Each row is a point. Examples show where two turns around zero, p and q, send a point. Where does a point land after both, in the order given? Backwards means that the second turn is done in reverse. Each puzzle has new turns, and all numbers are rounded.
(in the rows, 128 means zero)

Turn p:
[143 140  99] -> [123 128  94]
[125 137 111] -> [122 139 113]
[140 102 139] -> [121 101 142]
[113 133 188] -> [164 132 178]
[118 128 103] -> [109 140 114]
Turn q:
[143 118 154] -> [151 108 121]
[119 142  97] -> [106 156 130]
[104 113 134] -> [112 108 141]
[120 121  89] -> [ 93 144 116]
[154 146 165] -> [176 125 131]
Where do these land?
q, then p: [127 168 172] -> [171  87 132]
q, then p backwards: [129 122  98] -> [117 127 100]
p, then q: [101 109 109] -> [117 127 165]
p, then q: [134 122 148] -> [140 112 119]
p, then q: [150 120 113] -> [103 123 116]

Turn p:
[ 94 102  87 102 111 103] -> [ 92  96 118 151 148  86]
[137 143 104 105  87 162] -> [133  80  97 108 141 147]
[ 94 158 131 126 120 137] -> [119 140  94 139 148 145]
[102 123 149 138 137 151] -> [122 141 117 154 110 151]
[148  97 144 104 164 121] -> [115 126 185 134 118 134]
[128 109 156 142 131 110] -> [115 152 139 125 101 119]
[162 168 148 148 144 120] -> [162 165 139  97 138 142]
[142 139 116 135 113 142] -> [147 114 114 115 129 131]
[145 113 118 153 145 107] -> [148 139 148 130 117  98]
Turn q:
[103 160  97 108 138  79] -> [106 162  99 154  90  98]
[141 155 150 130 102 157] -> [150 139 125 140 154 166]
[114 112 138 141 115 149] -> [127 125 148 108 129 151]
[170 117 123 137  96 125] -> [141  85 123 152 127 149]
[137 148 150 114 106 132] -> [152 142 131 151 136 145]
[140 109 111 126 157  90] -> [111 106 124 136 115  82]
[103 119 154 111 123 156] -> [151 151 154 103 132 139]
[143  98  95 144 162 146] -> [113  91 110  88 136 109]
[101 134 134 140 152 120] -> [102 150 137 119 133 114]
Where do these land?
p, then q: [133 127 112 145 106  75] -> [121 143 122 164  98  92]
q, then p: [148 126 124 164 152 135] -> [114 130 146 170 129 120]
p, then q: [114 126 147 125 132 121] -> [119 148 126 126 128 140]
p, then q: [132  90  92 143 139 136] -> [113  89 157 151 123 131]
q, then p: [113 135 142 145  84 147] -> [143 118 113 133 111 175]
p, then q: [109 154 127  70 147 144] -> [114 142 139  71 161 115]
p, then q backwards: [147 137 151 105 136 139] -> [112 117 139 147 110 150]
